Each row of a before or after table is a point. One or more steps were done to the points. Then noise was added and the rows were shuffled. The steps act on how far a point lies along the listed directions, d1 being the first. What was done? A step turns or swaps two directions, mirrors them in a line or flattens them onto one, adds a multiple of one to another, or multiplies one. Angles are multiples of 10 degrees, from the lower direction toward the higher: turns from -170 to 170, lines from 10 to 170 but not 90. Use the fewest steps. Two steps may share a direction if one is a turn and the other turns, adds or multiplies; they go together, in the order done. Otherwise the lowest direction goes first.
In the rows, 128 means zero.

Directions:
(1): [176  91]
(2): [165 176]
Before, 10 rows:
[[167 119]
 [133 162]
 [ 99 130]
 [120 172]
 [139 239]
 [ 89 120]
 [ 74  54]
 [184 141]
 [135 135]
 [177 145]]
After, 10 rows:
[[ 40 169]
 [238 131]
 [126 155]
 [141 124]
 [144  73]
 [125  92]
 [155 125]
 [166 144]
 [116 167]
 [155  86]]
Steps: turn d1 and d2 by -80 degrees

Directions:
(1): [134 169 192 166]
(2): [143 158 152  53]
(3): [ 50 162 117 122]
Before:
[[ 32 130 104 115]
 [ 49 160  97  87]
 [159  79  91 105]
 [ 45 161 101 103]
 [148 101 101  81]
 [ 90 113 151 128]
 [102 129 108 143]
 [103 203 202 160]
 [ 77 131 109  71]
 [125  45  55 208]
 [130 191 175 126]]
After:
[[123  84 135 112]
 [125 119 105 117]
 [ 74 153 132 129]
 [102  71  67  82]
 [193 110 123 135]
 [ 71 158 134 131]
 [109  91  52  86]
 [118  87  54  84]
 [ 68 165 146 136]
 [ 89 102  88  95]
 [227  80 122 126]]
Steps: mirror d1 and d3 in the line at 140 degrees; multiply d2 by 0

Directions:
(1): [101 133 160 149  34 127]
(2): [207 127 150  78 101 161]
(3): [184 145 141 213 136 122]
(4): [123 188 191 104 149  79]
(5): [136  44 173 129 137  86]
(6): [ 99 122 186 142 158 204]
Before (11 x 6):
[[111 107 180 145  53  51]
 [ 77 156  95 101 147 100]
 [ 76 175 133 104 124 132]
 [187 189 131 116 151  96]
 [ 38 154 187 114 209 189]
 [202 170  82 209 155 115]
 [165 175 146  64 114 107]
 [106 165 115 113 124  75]
 [ 80 165 171 126  52  84]
 [105  99 116 106 152 138]
 [ 78  72  53 128 122 136]]
After, 11 rows:
[[166 150 150  98  29 104]
 [ 35 118 101  83 140 193]
 [118 192 189 110 134 120]
 [130  83 178 112  36  92]
 [180 168 123 115 113 139]
 [151 142 169 118  96 171]
 [156 115 130 156 155 128]
 [183 149 140 137 115 185]
 [156  92 106 211 126 165]
 [ 84 172 168  79 146 157]
 [242 141  69  87 183 102]]
Steps: mirror d1 and d6 in the line at 160 degrees; turn d3 and d4 by 160 degrees; turn d2 and d4 by 130 degrees

Directions:
(1): [157  95 206 121 124  79  70  96  87]
(2): [201 108  64 180  88 140  83 109 132]
(3): [ 95 172 107 192 115  45 153 107  98]
(4): [141 184  83  86 196 131  85 105  80]
(5): [ 53 126 109 112  62 152  70 147  88]
(6): [152 186 136  69  59 120 145  74 159]
Before (12 x 9):
[[ 47 215 111  53 171 113 112 129  83]
 [156 118 123 163 118 156 192 100 172]
 [ 38 132 132  41 173 185 116 129 133]
 [ 76 187 101  58 183 147 129 123 112]
 [144  96 154  95  64 137  95 122 138]
 [ 88 170 144 102 175 123 122 167  70]
 [ 39 161 123  88 194 149 110 150  69]
 [119 127 191 116 100  68 163 104 169]
 [ 75 134  93 105 153 162 126 155 108]
 [ 56 150 109  83 215 137 140 148 103]
 [176 144 156 124 149  92 129  92 138]
 [135 108 144 133  25 100 150  95 124]]
After:
[[126 185 113  79 207 137 200 119 167]
 [ 95 183 111 102 249 146 185 139 120]
 [126 117 154 107  43  86  71  77  57]
 [ 85 154 117  37 223 181 159 117 161]
 [104 117 101 157  57 176 173 115 166]
 [ 88 107 218 111  77  58  96 100 119]
 [ 86 157  97 101 225 143 217 151 164]
 [123 212 135  71 225  84 183 111 131]
 [168  91 206 147 113  76 110 100 134]
 [124 168 148 118 202 115 168 167 105]
 [ 99 168  58 102 189 170 180 151 144]
 [158  95 168  80  99 116  39 108  88]]
Steps: turn d1 and d6 by -20 degrees; multiply d1 by 2; turn d4 and d5 by -70 degrees

Directions:
(1): [183 173 102  90 120 182 200 187 115 104 100]
(2): [102 171 117 116  54  95 201  72 149 153 166]
(3): [183  76 196 104 114 175 138  95 165  93 184]
(4): [184 206 140 105 136 106  69 120 202 152 113]
(5): [138 153  59 143 210 139 141  70 133  83 174]
(6): [129  79  95 105 144  56 153 197 192 116 162]
Before, 12 rows:
[[104 110 156 142  26  84 203 144 110 165 130]
 [114 115 112 144 149 102 118 144 159 120 134]
 [142 138 153 117 140  99  85 151 172 122 143]
 [174 134 165  97 107 142 149 164 147 138 115]
 [ 93 105 151 176 131 138  88 107  93 145 140]
 [ 71 143 158 157  87  95  75 129  85 169  87]
 [145 141 115 104 130 143 112 132 137 149 112]
 [117 152 117 126  71  40 107 148 177 210 126]
 [103 176 115 157 105  77 133  58 159 158 166]
 [ 89 167  95 132 112 145 174  83  91 132 131]
 [121 104 143 104 115 136 149 122 140 153 151]
 [134 161 110 118  94 165 194  63 109 134 141]]
After:
[[148 140 145 113 140 107  94 182 161 118 129]
 [128 115 129  96 125 135 163 134 151 147 150]
 [111 115 124 141 132  97 117 168 154 139 112]
 [ 80 154 122 143 103 135 146  56 105 143 142]
 [128 183 150 127  76 159 134 169  72 146  67]
 [158 201  96 103  76  87 144 182 160 193  97]
 [114 107 175 152  90 163 115 151  93 147 116]
 [182 140 110 105 164 145 158 136 156 105 148]
 [146 140 103 109 142 144 104 118 137 147 124]
 [147 168 105 130  65 120 245 143 119 127 130]
 [123 140 119 137 105 147 161  31 132 138 167]
 [116 175 156 144  57  82 123  99 160 181 130]]
Steps: turn d1 and d5 by 80 degrees; turn d2 and d4 by 10 degrees; turn d3 and d6 by 20 degrees
